Each wall is flat, endless, passes through zero and stands at right angles to its row. A trip goes straight from one point to another. Which walls does it cross, in order?
In the rows, 128 means zero.

Walls:
(1): [108 141 119]
(2): [145 160 189]
(3): [146  54 114]
Trips:
[158 109 103] to [151 183 145] -> 2, 3, 1
[110 117 123] to [ 67 110  92] -> none
[ 88 177 118] to [172 151 168] -> 1
[ 62 183  86] to [155  65 147] -> 3, 1
[134 128 157] to [138  80  97] -> 3, 2
[135 207 120] to [105 167  36] -> 2
[140 107 211] to [144 160  77] -> 3, 1, 2
[131 101   7] to [121 134 143] -> 3, 2

Walls:
(1): [122 141 111 112 112  54  80 136]
(2): [120 128  86 148 176 134 104 157]
(3): [ 86 140  74 106 139 171 118 167]
Trips:
[117 163 181 107 137 145  82 145] to [149 140  75 112 135 140 145  79] -> 1, 2
[153 204  79 109 213 207 198 161] to [124 140 133 153 145 128  95 196] -> 1
[184 145 165 143 167  90  92 160] to [166  93 147 163 110 121 132 110] -> 2, 1
[126  63 138 157 176 180  97 156] to [ 93 124 109 120  91 142 114  57] -> 2, 1

Walls:
(1): [113 170 119 158 104  92 167 152  62 102  83 131]
(2): [159 141 152 111 115  57  52  88 110 130 104 119]
(3): [164 200  69  93 102  70 161 121 142 136 100 160]
(4): [ 53 155 108   7 114 137  83 104 156 178  91  96]
Trips:
[124  92 142 146 115 134  91  92 139 125 149 137] to [206 172  86 123 182  99 136 148 112 128 157  78] -> 3, 1
[ 96 156 160 155 120  73 123 164 165  36 132 123] to [ 99 113 153 114  90 145 121  82 137 123  97 161] -> 3, 4, 1
[127 221  80 140 116 128 150  44 145 184 113 139] to [125 104  87  68  84 118 128 147 128 147 173 153] -> 1, 2
[ 90 161 173 135 132 152 143  97  98 123 142 130] to [ 79 132 203  82 140  98 111 117 152 149 152 182] -> 2, 1

Walls:
(1): [141 160 138 144 169 153 148 187 156  72 119 144 102 146 134  68  62  62
 117 197]
(2): [ 97 153 216  96 152 138 106  70  48 169  99 120 237 131 187 147 139 142
  94 101]
(3): [175  42 168  66 215 172 122 150 142 126 133  98 155 128 123  76 156 112
 124 117]
Trips:
[147 158 105 165  91 163  76  69 111 122 100 148 103 114 161 125  77 103
  52 145] to [134 121 137  65 146  88 145  87  77 150  70 191 106  60  90  98 114  92
 114 102] -> 1, 3
[ 69 110 174  84 132 162  87 128  98 124 105 102  94 144 130 213 137  75
 156  90] to [ 85  80  92 186 172  67  91 186  80 125  51 136 106 199 204  38 225  81
 109 186] -> 1, 2
[109 168 156 107 150 156 113  63  83 121  78 154  94  64 127  86  65 159
 128 111] to [122 150 103  73 116  98 124 131  99 196 104 178 125 119 170 177 119 122
 151 135] -> 1
[ 83 118 172  64 134  99 217 120  93 190  50 158 177 143 127  29 167 104
 114 112] to [ 95 117 146 104 150 162 143 176 174 204 100  64  77 178 170  94  62 140
 133 108] -> 1, 2

Walls:
(1): [184 126 197 120 163 131 144 126  66 181  97  96 208 186 203 149 119 126
 123 183 129 139  54  81 133 198 157 185 159 127 238  69  82 107 142 158
 170 114 140 118 161 101  79  27 132 150 127  96]
(2): [138  76  68  84 169 120 183 116 137 134 153 121 162 121 162 144  82 213
 119 131 166 135 179  65  70 118  61 134 125 133 145 128 111 137 117 113
 120 179 120 143 102 112 119 153 164 108 193  77]
(3): [142  65 111 105 178 168 242 107  43 134  83 131  71 126  83 114 113  51
 133 202 144  66  85 124 179  93 150 121 124 190 165  85 179 146 133 141
 122  83 147 147  72  81  86 109 163 120 117 153]
(4): [112 132  61 101  99  96 132 125 175 108 151 153  46 192  92 167  17  82
  94 142 102 143 157 161 121 164 112 114 130 151 177  74 130 117 123 119
 105 130 193 102 155  37 158 160 111 152  74  77]
(5): [144  85 130 166 112 171 158 141 189 142 103  86 158  99 232 116 151 138
 147  96  75  35 132  90 114 167  83 108 129 216 177 107 133  86 134 170
 131 150 162  84 112 135 146 148 192 142  98 106]
Trips:
[113 142  63  86 134 186 132 203 116 127 140 147 129 166 106 121 147 137
  52 153 139 137 163 188 162  46 102  96 139 134 145  76 173 112 192 179
 155 125 155 140 122 145 143  68 147 115  37  77] to [ 95 172 192  76 173 132  32 123  84 129 146  49 141  97 130 130 126 158
 141 154 149 154   7 125  92 109 167 191 151 116 118 120 123 150 106 175
 107 205 149 127  61 103 137 146 110 190 113 155] -> 1, 4, 3
[115 213 152 126  84 120 117 131 120 140 119 190 173  59 118 115 187 142
 124 103 116 119 118  53  73 110  34  52  76 151 195 157 104  73 121 138
 115  96 242 130 109 123  84 163 112 134 130  55] to [107 158 135 131 122 161 116 131 115 150 115  81 119 132 139 142 148 174
 163  87 130  96 109 103  88  99  97  69 109 107 203  21 118 148 124 149
 132 131 167 151  98 162 107 124 113  89  81  74] -> 1, 4, 3
[118 132 117  38 107  83 150 118 167  57  82 133 107  86 199 121 139 125
 140 122 158 116 103 196 181  92  76 142 167 201 141 159 109 153  53 126
 113 132 201  82  76  78 200  29  78 141 118 178] to [128 160 131  34 168 162 126  66 152 103 150  90  95 146  76  83 112 135
  86 193 107 120 108  23 207 120 173 190 233 176 123  99 155 126  70 178
 119 158 171 137 131 141  79  92 101 174  82  78] -> 1, 5
[118 186 108 173 116 117 159 125 114 121  30 120 165 137 178 134 103  96
 147 207  89 141 128 157 114  45  58 118  80  50 166  89 102 150 111 156
 107  80  77 125 192 152 163 128 215 142 193 101] to [114 177 127 143 231 157  93 121  67 182 147 170 105 153  91 156 164  93
 166 141 138 127 115 109 170 150 183 141 149 163  90 179 132 116 113 180
 150 162 125 124 157 179  71 118 118 177 183 186] -> 5, 2
[135 145 114 178 166 115 204 115 138  75  92 130 129 156 100  76  93 169
 129 207 105  84 113 116 109  49 178 138 109 117 123  58 162 216  94 104
  50  54  77 191 152 138  71 112 169 152 122 235] to [ 61 149 115  75 116 148  63 150 113 123  91 104  76 157 136 204 185  83
  40  97  97 162 114 117 135 142 130 175 152 154 176  48  89 101 147  48
  75 104 113 157 176 221 106 105 164 214 104 111] -> 1, 4, 3
[211 112 128 136  98 133 133 162 159 142 108 134  94 171 148 107 101 210
 187 161 138 119 190 158 108 104 115 165 170 115 130 133 116 139 125 128
 108  26 135 125 133 119 110 161 148 154 123  97] to [114 117 130 175  97 188 158  83 123 194  98 149  89 162 137 134 102  92
  87 226  86 164 111  77 121 164 119  94 196 136  77 153 122 102 141 120
 120 188 115  76 148 126 131 128 106  63 123 142] -> 3, 2
[127 109 108 119 150 143 145  76 137 186 160  46 157 159 153 167 183 105
  70 136 172 144 173 140 161 166  77 208 150 137 151  50  62 145 136  89
 188 139 148  82  66 185 179 160 135 163  87 105] to [ 60 155  88 110 125 164 122 118 159 131 143 186 130 175 134 125 188  59
 152 108 216 142 104 181  79 174  74 165 184 193  62  81 213 133 106 131
 189 108 130 207 116  87 124 153 163 106 107 130] -> 3, 1, 2, 5

Walls:
(1): [170 127 128  89 221 119 159 125 128 149 122 100 161 168 170 106 121  38
 122 162 127 139  81  97 191 102 137 150  87 150 105 138 137 160 138 143
 143 119  94 162 127 138 123 177  88 108  96 133]
(2): [ 90 186 118  47 173 161  51 121  83 150 126  87 162 156 129  70  84 171
 192 131  91 146 185 151 163 207  99 165 142  90 147 120  68  85  68 183
 131 138 146 123 125 158 128 144  91 102 123 146]
(3): [188 132 121 201 102 150  83  98 103 156 149 157 164  97  78  99  56 152
 123 103  99 101 106  93 134 183 158 127 137 111 122 133  87 136 116  86
 144 150 143 119 153  34 115 150 117 180 120 130]
(4): [114 148 161 102 109 120 152 176 101 119  37 150 217 124 105 128 124 122
 106 142 178 119 125 127 149 115 138 108 147 203  76  63 137 110 160 176
 125 121 122  63 198 186 132  73 209 196  78 106]
(5): [ 85 213 119 132 121 150  70 112 120 111  82 158 105  71  98 197  95  95
 133 116  56 130 126  74 113 133 116 128 165 157 115  75 180  73 111 162
 116 125 140  85  77 181  78 112 103  80 127 153]
(6): [194 146  88 140 146 183 185  95  84 113  84 126 122 101 101 140 177 208
 130 150 101 155 126  89 125 166 112 124  60 136  80 111 114  48 151 138
 108 112 161  97 109 174 126 184 103 151 130 183]
(7): [160  90 138  94 156  92 137 146 153 173  68  86  44 180  83  96 142 140
  65 216 117 137 128 125 159  83 127 147 100 134 185 154 141 211 151 164
 180 153 105  50  98 102 101 173 114 134 151  81]
(8): [157 100 138 104 175 152 108  71 114 148 157 156 211 136 146 136 133  68
 148 100  93  69 116 127 137 154 170 162  82 128 167 107 186 165 170  92
 158 131 112 136  62 213 106 116  76 177 188 149]
Trips:
[117  85  88 124 103  90 132  97 154 114 163 115 146 166 100 152  92 143
 170  90 115 105  79  91 120 167 103 185 101  98 110 132 178 147  94 175
 113 121 108  60 177 201 108 137  85 189 206 123] to [109  76  88 138  94 164 161  87 127 110 151 111  93 112 137 132 189 107
 175 118 162 122 125 106 124 104  92 164 157 172  71  82 131 114  84 119
 129  83 136 133 142 125  99 140 117 138 113 173] -> 7, 3, 2, 8
[ 50  41 115  79 118 141 117 138  73 114 159  74 189 186 102 132 170  92
 108 116 105 140 166  61 165 145 180 153 112  76 165 100 148 190 148 116
 178 158 181 130 134 118 171 139 139 126 129 146] to [ 99  81  64 116  54 119  99 218 109 154 175 167 138 129  86 129 127 140
 147 131 139 221  88 130 166 147 151 113  53 116 129  59 144  92  63 112
 127 144  73 191  90  74 115 115 126 119  83 127] -> 3, 7, 8, 1
[117  91 152  62 181  89 107 153 120 136 180 119 146 201 134 161 134 159
  64 178  96 115  78 220 161 126 179 121 123 100  98 126 151 108 214  96
 113 132  94 137 116 140 157   7 108  89 123 152] to [103  95 126 139 177 139 129  89 164  82 222  92  75 133 192 134  97  84
 165 117 145  59 137  88 111 100 149  97  97  90 154 133 119  93 124  92
  44  95 141 108 165 155 128  91 114 121 135 116] -> 4, 7
[141 134 191 160 164 161 117  94 152 159 144 124 166 106 145 112 125 127
 127  73 129 212 100  97 152 172 162  63 123 157  78  99 194  63  88  29
 179 110 203  65  80 127 181 100 119 109 160 140] to [ 57 220 116  55  95 103 104 127 190 191 130 112 154 163 167  94 120  63
 114  85 117 113 185 111 115 103  86 114 171 136 184 125  99 129 160 136
 113  64  99  77 167 189 135 116 157 222 196 144] -> 4, 2, 6, 3
[144  45 136 132 163 138 108 129  45 145 125  90 111 117 152 126 110 127
 121 163  63 145  68 129 120 146  79 135 100  78 130 103 138 202 152 152
  90 141 162  84  89 163 111 168 107 127  64 189] to [166 157 155 114 122 119 116 142 117 158 153 139 195 156 196 152 120 163
  96 188  78 126 150  89 226 135 172 124 136 103 169 166 104 210 136 128
  88 201 144 160 154  88 163 111  65 101  36 207] -> 5, 6
[120 155 114 145  95 154 188  99  89 107 119  87  79 129 105 154  52 144
 136  80 141 148 141 136 112  91 114 149 120 115 196 150 143  77  77 116
 113 124 103 172 167 170 148 140 112 116 145 158] to [150 180 173  88 160 139 104  89 101 143 139 177 143 159  65 144 128  66
 158 117 152 138  75 176 104 172 108 138 162 138 110  55  73 182 111 222
  80  81 140 166 143  90 133 151  67  48 103 151] -> 1, 6, 3
